Rows are points. Any point is a mix of the corners, with weights that add up to 1. It lies inside the corners' shape when no weight is negative. Is each point inside? If not, which corners have a negative weight?

Corners:
(1): [ 1.86 -1.93  1.59]
(2): [-0.83  0.68 -1.52]
(3): [ 0.46 -4.58 -0.10]
(4): [-4.71  0.98 -0.87]
Points:
[-0.08  0.10  0.80] -> outside (3)
[-0.79  0.37 -1.30] -> inside
[-4.04  0.63 -0.79] -> inside
[ 0.65 -3.24  0.34] -> inside
[-1.18 -2.48 -0.35] -> inside
[ 0.67 -2.20 -0.33] -> outside (4)

Corners:
(1): [-2.08 -2.76 -1.88 -0.56  1.02  3.44  1.53 -4.33  1.13]
(2): [ 0.56  1.53  2.47  0.57 -0.26  1.42 -1.51  4.49 -4.87]
(3): [ 1.38 -2.20 -2.30 -0.22  0.88 -2.73  1.16  1.09  1.27]
(4): [-1.31  0.45  1.14 -3.88  0.80 -3.53  2.95 -1.68 -2.53]
(5): [-1.99 -1.37  1.55 -1.25 -0.68 -3.04  3.68 -3.23 -2.84]
(6): [-1.62 -2.89  0.75 -0.08  2.23  0.59  0.86 -0.93  0.42]
(7): [-0.94  3.51  3.03  2.01  0.60  1.16 -1.78  0.53 -2.36]
(8): [ 1.39  2.35  3.96 -0.16 -0.47  0.91 -3.96  3.56  0.00]
(9): [-3.22 -1.74 -1.44 -2.10 -0.42 -0.86  0.70 -0.70  1.06]
(10): [-1.76 -1.79  0.84 -1.83 -0.79 -0.91  4.18  0.04  1.09]
Points:
[-1.52 -1.69 -0.51 -1.30  0.37 -0.42  1.78 -1.52  0.70] -> outside (2)
[-1.13  1.21  2.47  0.46 -0.84  1.96 -0.35  1.77 -2.50] -> outside (3, 4, 6)
[-0.92 -0.06  1.18 -0.67  0.58 -0.15  0.32  0.35 -0.49] -> outside (5)
[ 0.24  0.96  2.54 -0.39 -0.10  0.31 -1.64  1.92 -0.76] -> inside
[-1.38 -3.60 -1.47 -1.20  1.22 -1.51  2.84 -2.03 -0.51] -> outside (7, 8, 10)
[-2.16 -1.26 -0.21 -1.24  0.19 -0.45  0.67 -0.47  0.16] -> inside

Corners:
(1): [ 1.20  3.51  1.85  0.57 -1.74 -3.63  1.76 -1.60  0.56  0.15  1.64  2.34
 -2.75  1.96  3.82  1.89 -1.46  1.35]
(2): [ 0.76  1.69 -2.87  0.10 -2.18 -0.69 -0.50 -1.59  0.43  1.63  1.84  1.53
 -1.51  0.60 -0.85  0.65 -1.30 -1.90]
(3): [ 1.65  2.58  1.85  0.20 -4.45  0.39  0.64  0.40  2.45  0.31  0.20  2.05
 -2.42  1.55  3.73 -1.13  4.86 -0.45]
(4): [-3.13  3.38  0.22 -0.55 -2.00  1.04 -0.95 -1.09  0.66  1.74 -1.55 -0.51
 -2.33  0.37  0.60  0.72 -0.42 -0.17]
(5): [ 2.75 -4.21 -0.39 -1.78  0.55 -1.05 -3.22  3.33 -2.46  2.44  0.60 -5.44
  1.31  1.29  1.00 -1.96 -0.42 -0.29]
(6): [ 2.48  2.95  2.06  1.99 -0.80 -1.61  0.76 -0.76 -0.16 -1.04 -0.04 -0.87
  0.17  2.57  0.09  0.10  0.01 -1.18]
(7): [-0.68  1.64  1.19  1.86 -3.91 -0.27  1.44 -0.90  5.62  0.59  1.30 -0.74
 -3.52  1.51  2.00  2.27  2.72  0.07]
(8): [-4.81 -4.74  0.77  0.72 -1.86 -0.99  0.36  2.60  1.40 -5.35 -3.84 -0.44
  1.39 -5.10 -4.20 -1.75 -0.66  0.89]
(9): [ 0.46 -3.89 -2.33  1.11  1.58  2.02 -3.79  0.75 -2.45 -4.98 -1.00 -2.10
  1.02 -5.28 -0.01  0.61  0.77  1.16]
(10): [-1.57 -3.80 -4.14  2.17  3.42 -0.83 -0.44  2.17 -3.36  1.44 -3.82 -1.20
 -2.49 -2.61 -1.26  0.04  0.28  0.70]
(11): [ 1.36  2.42 -0.70  1.14 -0.05  2.26  0.12  0.20  1.26  1.98  1.77 -0.09
  0.08  3.45  3.62 -1.01 -0.14  0.85]
(12): [ 1.66  2.37 -1.98 -0.21  0.67 -1.05 -2.93 -0.16  1.84  2.27  0.32  1.31
 -0.75  4.11  0.74  1.93  1.85  2.29]
(13): [-0.96 -5.10 -2.21  1.04  1.14  0.59 -0.70  0.60 -4.16  1.09 -0.99 -1.31
 -2.61  3.61 -1.13 -0.68 -0.50  0.62]
(14): [ 0.13  0.39  2.25  0.33 -0.70 -0.39 -2.42 -2.23  2.30  3.72  0.24  0.15
  1.71  1.31  2.66  2.08 -0.92 -2.67]
(15): [-0.96  1.12  3.42  1.96 -2.77  0.85  1.22  1.01  1.25  1.63  1.91  2.08
 -1.71 -0.65 -1.64  1.20  0.51  0.67]
(16): [ 3.07  2.40 -0.50  1.07  0.02  0.39 -0.51 -2.63  1.54  1.94 -0.59  1.10
 -5.52  1.17  1.76 -0.77 -2.10  0.83]
(17): [-1.94 -5.07 -1.71 -1.86  3.62  3.40 -0.49  4.48  0.32 -4.57 -1.88 -1.96
  0.87 -3.72 -1.75  1.00  1.61 -1.28]
(18): [ 1.18 -5.01 -3.03 -2.45  1.31  1.57  1.00 -0.78 -2.51  2.65 -2.72 -2.20
  0.37  2.09 -1.66  0.59 -0.35  2.33]
(19): [-0.31  2.22  1.68  0.76  0.21 -0.67 -0.18 -3.52  2.81  3.07  3.97  1.12
 -0.97  1.08  1.15 -1.63  1.67 -1.50]
Points:
[ 0.68 -0.95  0.70  0.19  0.00 -1.03 -0.12  0.09  0.66  1.48 -0.33 -0.24
 -0.98  1.66  0.56  0.32  0.69  0.33] -> outside (2, 4, 9, 11)
[ 1.77 -0.56  1.42  1.02 -1.50  0.92 -0.76 -0.41  1.17  1.59  0.94 -0.49
 -0.06  2.37  1.32 -0.88  1.59  0.57] -> outside (1, 2, 4, 10, 17)
[-0.06 -0.43  0.17  0.85 -0.27  0.20 -0.47 -0.35  0.10  0.65  0.58  0.00
 -1.15  0.39  0.09 -0.04  0.47  0.08] -> inside
[-0.32 -0.90  0.72  0.90 -0.53 -0.24  0.64  1.04  0.48 -2.38 -1.33 -0.71
 -2.40 -3.07 -0.06  0.28  1.13  1.23] -> outside (2, 11, 12, 13, 14)
[ 0.09  0.02  0.08  0.89 -0.34  0.05 -0.47 -0.13  0.22  0.79  0.00 -0.10
 -0.98  0.23  0.37  0.23  0.32 -0.12] -> inside
[ 1.18  0.98  0.24  0.33 -0.53  0.28 -0.67 -0.48  0.66  1.22  1.03 -0.09
 -1.08  1.78  1.13  0.59  0.44 -0.06] -> outside (8, 10)
[ 0.77  0.97 -0.27  0.75 -0.44  0.39 -0.43 -0.16  0.99  1.15  0.45  0.01
 -1.08  1.81  1.28  0.19  0.35  0.49] -> inside

Corners:
(1): [ 3.61 -5.22 -2.26 -0.30 -1.34  0.98  2.06 -3.68  1.15 -0.19  0.35  2.54
  1.31  1.47 -2.41 -2.51  3.28  1.33 -2.42 -1.14]
(2): [-1.09  1.69  0.06  0.58 -0.43  0.51  1.87  1.15  2.27 -0.10 -0.03  1.95
 -1.49  0.69  4.02 -4.13 -0.14  3.39 -1.26 -0.81]
(3): [ 0.32 -4.12  1.72  0.74 -1.72  0.23  0.79 -2.91  0.53  3.74 -2.77  1.76
 -0.44  2.27  0.96 -0.07  1.14  2.13 -2.01 -0.92]
(4): [ 1.41 -0.26  0.49 -0.64 -2.49 -2.28  2.36  2.00  1.57  1.61 -2.56  1.53
 -0.46 -4.03  2.93 -0.84 -8.95 -0.53 -2.07 -2.03]
(5): [-0.94  1.09 -0.20 -1.30  2.02 -2.02  0.74 -0.83  0.24 -1.90 -2.52 -1.37
 -0.50 -2.66 -2.22 -5.78  3.20 -3.67 -1.97  3.33]
(6): [-0.56 -0.82  2.07  0.73 -2.71  0.30 -2.29 -3.54  0.23  4.98 -1.32  1.38
  1.39  1.55  0.39 -3.13 -0.24  3.17 -1.75 -3.41]
(7): [-0.45  0.13  3.19 -0.73 -2.03 -0.71  3.02 -4.29  3.64  1.36  0.54 -0.31
  0.76  0.42  2.88 -0.99 -3.30  0.45 -0.65 -0.79]
(8): [ 0.04  4.11  0.83 -0.23  2.40  2.75  3.71 -0.86 -2.44  0.77  0.18 -0.50
 -2.31 -2.31 -5.34 -3.83  5.96 -0.94  0.23  2.07]
(9): [ 0.38  4.84  1.37  0.53  1.00  3.33  1.44  5.68  3.21  1.37 -0.02 -0.43
 -2.10 -4.04  1.83 -0.17 -3.09  0.36  2.85  0.60]
(10): [-2.43  1.44 -0.62 -4.47 -1.32 -3.52  0.77 -0.83 -2.08  2.77  0.02  0.39
  0.40 -0.09 -4.83 -3.83  2.44  0.70 -0.94  1.29]
(11): [-2.01 -0.76 -1.10  0.60  1.55 -0.14  0.63  0.57  0.95  0.56  0.67 -0.35
  0.78 -1.33  0.44 -1.37 -0.03  0.14 -1.25 -2.82]
(12): [ 0.78 -0.88  0.27  1.53 -1.67 -0.84  0.98 -1.47  0.12 -2.02 -0.82 -2.19
 -2.23 -3.50 -1.26 -2.94  3.42 -0.04  1.89  2.41]
(13): [ 2.58  0.12 -0.63  0.81  1.92 -0.21  0.25  1.29 -0.41  3.01  3.06  0.77
 -1.72 -4.15  0.34 -1.41  0.12  1.19 -0.85  0.71]
(14): [ 0.66  0.70 -1.55  2.98 -0.47  2.41  1.79  0.40 -0.14  0.52 -0.02 -0.78
  1.37  2.65 -0.12 -0.50 -0.45  0.35 -1.34 -0.59]
(15): [ 1.93 -1.15  1.52 -1.47  1.81  2.22  1.70  1.95  0.96 -0.65  0.14 -0.28
 -3.46 -1.83  2.99 -1.47 -6.31 -1.89 -1.18 -0.78]
(16): [ 1.03  3.30  3.21 -2.63  0.34 -2.99  1.11  1.57 -3.05  0.64 -1.06  0.89
  1.54 -1.74 -3.06 -1.47  3.12  2.34 -0.80 -1.43]
(17): [ 0.67  3.93 -0.91 -1.14  0.67 -2.66  1.10 -0.18 -1.22  3.94 -1.96 -0.22
 -1.70 -2.01 -0.59 -3.21  1.99  0.15  2.81 -0.66]
(18): [ 1.52 -0.94  3.25  0.19  0.54  2.99  1.60  4.52 -1.79  1.48  1.37  0.71
  0.29 -2.65  1.50 -1.05  0.41 -2.21  1.71 -1.78]
(19): [ 0.80  0.04  3.52  2.96  1.28  0.80  1.52  0.85  2.50 -0.63  3.27  1.72
 -2.83  1.51 -1.99 -2.51  3.16  0.56 -0.11 -0.11]
(20): [-0.15  0.36  0.02  0.41 -2.75  0.75 -2.12 -3.88  0.90  2.12  0.30  1.30
 -0.49  0.58  1.91  0.21  1.17  0.35 -1.53 -2.72]
(21): [-1.55  2.44 -0.63 -1.01  1.69 -3.90  0.28 -0.08 -1.69 -1.73 -1.23  1.74
  1.70 -2.90 -1.41 -1.73 -1.01 -0.34  1.41  2.08]
Points:
[-0.79  0.64  1.10 -0.50  0.02 -0.66  0.76 -0.34  0.60  0.73 -1.02  0.28
 -0.84 -1.51  0.50 -2.41 -0.75 -0.49 -0.24  0.04] -> outside (1, 13, 14, 16)
[ 1.07  0.07  0.14  0.66 -1.10 -0.24  1.46  0.03 -0.64  1.74  0.42  0.97
 -0.37 -0.92 -1.29 -2.39  1.57  0.98 -1.14 -1.60] -> outside (3, 5, 7, 9, 15, 21)
[ 1.30 -0.69  0.86  0.53 -0.65  0.28  1.75 -1.04  0.60  0.35  0.18  0.17
 -1.62 -1.46  0.56 -1.85  1.38  0.53 -0.35 -0.98] -> outside (5, 6, 9, 10, 14, 21)
[ 0.46 -0.03  0.18 -0.95  0.39 -0.12  0.37 -0.19 -0.86  1.38 -0.55  0.60
 -0.48 -1.61 -0.77 -2.47  2.03  0.52 -0.26 -0.45] -> outside (4, 7, 14, 19)
[ 0.88  0.13  1.03  0.27  0.22  0.21  1.08  0.78  0.03  1.29  0.62  0.64
 -0.69 -1.78  0.23 -1.75  0.14  0.04 -0.12 -0.38] -> inside
[-0.70  1.02 -0.56  0.20  0.67 -0.83  1.16 -0.73  0.30  0.48  0.07 -0.05
 -1.33 -1.12  0.21 -2.16  0.03 -0.27 -0.90  0.39] -> outside (1, 6, 9, 16, 18)
[ 1.10 -1.73  0.85  0.92 -1.67  2.01  1.30 -0.27  1.08  0.57 -0.47  0.47
 -1.44  0.08 -0.03 -2.63  0.49 -0.15 -1.04 -0.36] -> outside (7, 11, 13, 16, 17, 21)

Corners:
(1): [-1.12  0.27  1.24  1.97 -1.88 -2.18 -1.68 -1.04 -0.91  0.56 -1.45 -0.51
 -0.29  0.34  1.60 -0.93  0.64 -0.99  0.59  0.37]
(2): [-0.57 -1.64  0.60  0.27 -1.03  0.36 -0.23  2.19 -0.76 -0.18 -0.19  1.17
 -0.65  0.84  0.31 -1.03 -0.49  1.00 -0.61 -1.45]
(3): [-0.26  0.61  0.56 -1.09 -1.38  0.75 -2.68 -0.31 -0.18 -0.53  0.30 -0.24
 -0.02  0.57  0.79 -1.34 -1.38  2.91  0.20  0.11]
(4): [ 0.86  0.58  1.12  1.16  0.33 -0.34  0.31  3.01 -1.37 -1.01 -0.11  1.41
  0.83  1.69 -4.15  3.19 -2.71 -2.86  0.77 -0.11]
(5): [ 0.32  0.24 -4.20 -2.70 -1.73  0.32 -0.31 -0.38 -0.85  1.69  2.34  0.59
  0.66 -2.60  1.99 -1.15  0.49  1.34  2.02 -0.41]
(6): [-2.30 -1.48 -0.01 -0.50  0.09 -2.44 -1.28  1.56 -1.41 -1.17 -0.98 -1.57
  0.38  1.19 -1.91  0.04 -3.86 -0.42 -0.27 -2.59]
(7): [-0.06  0.24 -4.21  0.44  1.53  0.22  1.36 -1.03 -0.95  0.23 -1.61 -0.52
 -0.04 -0.89  1.39 -0.32 -0.81 -1.09 -1.86 -0.10]
(8): [-0.61  1.27 -0.90 -0.37 -1.41 -1.21 -0.53 -0.78  3.99  0.36  1.76  0.71
  0.08  0.34  1.77  1.46  1.87 -0.07 -1.36  1.54]
(9): [-2.33 -0.36  0.64 -0.60  3.86 -2.28  0.40 -0.12 -1.50 -0.22  1.50  1.21
  0.22  1.30  0.66  4.97 -0.63 -0.14 -0.84  0.83]
(10): [-0.87  0.99  0.22 -0.95  1.60 -1.18  0.50  1.42 -1.26  0.35 -0.16  0.10
  0.13  0.86 -0.47 -1.87  0.44  0.41  0.16  1.17]
(11): [ 0.90 -0.82  1.19  0.13  0.37  0.24  0.15  0.63 -1.02  0.99 -1.57  1.64
  0.31  0.74  0.83 -1.26 -3.77  0.01 -0.39 -0.81]
(12): [ 0.92 -0.32 -0.36 -1.30 -1.08  1.00  0.42  0.05 -0.54  2.25  1.69  0.22
  0.52 -0.57 -2.67 -0.36  0.07  2.52 -0.41 -0.36]
(13): [ 0.96  0.57 -0.51  1.31  0.41  0.10 -2.51 -0.46  0.49  1.69  0.01 -2.80
 -0.22 -0.79  1.79 -1.04  1.39  1.82  1.19 -4.23]
(14): [ 0.48 -0.88 -2.10 -0.86  1.56  0.55 -1.70  0.42  0.75  1.22 -0.65  0.18
  1.23  0.51  0.25 -1.20 -0.25 -1.19  0.01  0.61]
(15): [-1.64 -0.89 -0.98 -1.37 -1.45  0.96  0.52  0.01  2.43 -2.68 -0.45  0.68
  1.62  0.03 -3.79 -0.82 -1.86 -1.15  0.90 -1.05]
(16): [-1.87  0.92  1.16  0.23  1.33 -0.63 -0.87 -0.29 -1.77 -0.38  0.68 -0.49
  0.32  2.04  1.33 -1.18 -3.15 -1.85 -0.07 -1.17]
(17): [-1.94 -0.48  0.92 -0.43 -0.52 -0.31  0.55 -0.05 -0.95  1.11 -1.29 -1.42
 -0.72 -0.76  0.28  1.41 -1.59 -0.46 -0.80  1.78]
(18): [ 1.33 -0.01 -0.03 -2.03 -0.89  0.13 -0.97 -0.64 -1.09 -1.72 -0.54  0.32
  1.51 -0.32  1.59 -1.75  0.54 -0.91 -0.89  0.21]
(19): [-2.46  1.56 -3.16 -0.62  0.31  0.65  0.35 -0.26  0.95  1.77 -1.09 -0.58
  2.86  0.26  0.19  1.53 -0.52 -1.27 -0.21 -0.53]
(20): [ 0.19  0.30 -1.41  0.00  0.45  0.65 -3.35 -1.35 -0.05  1.22  0.77  0.98
 -0.62 -9.49  0.90 -0.84  2.04  1.31 -0.65 -2.20]
(21): [ 0.92 -1.01 -0.04  1.19 -1.38  0.21 -0.80  3.03  0.60 -1.61  0.63  1.18
  4.15  1.27  0.02 -0.54 -1.01 -0.83  0.34  0.85]
Points:
[-0.30  0.46 -0.09  1.04 -0.47  0.06 -0.25  0.77  0.52 -0.08 -0.52  0.23
  0.91  2.25 -0.68 -0.59 -1.36 -0.80  0.20 -0.38] -> outside (5, 6, 9, 17, 18, 20)
[-0.23  0.09 -0.35 -0.09  0.14 -0.04 -0.42  0.31 -0.25  0.36  0.07  0.34
  0.66 -0.14  0.23  0.03 -0.54 -0.17 -0.11 -0.14] -> outside (6)
[-0.40  0.00 -0.48 -0.55 -0.01 -0.21 -0.24  0.31 -0.18  0.44  0.33  0.20
  0.59  0.05 -0.35 -0.09 -0.56  0.26 -0.19 -0.20] -> inside
[-0.33  0.04 -0.68 -0.40  0.11 -0.08 -0.55  0.47  0.08  0.20  0.36  0.29
  0.97 -0.04  0.14  0.23 -0.60  0.04 -0.10 -0.25] -> outside (1)
[-0.14  0.33 -0.78 -0.50 -0.30  0.54 -0.12 -0.07 -0.24  0.03 -0.50 -0.27
  1.28  0.76 -0.07 -1.05 -1.17 -0.76  0.39 -0.28] -> outside (2, 6, 8, 9, 20)
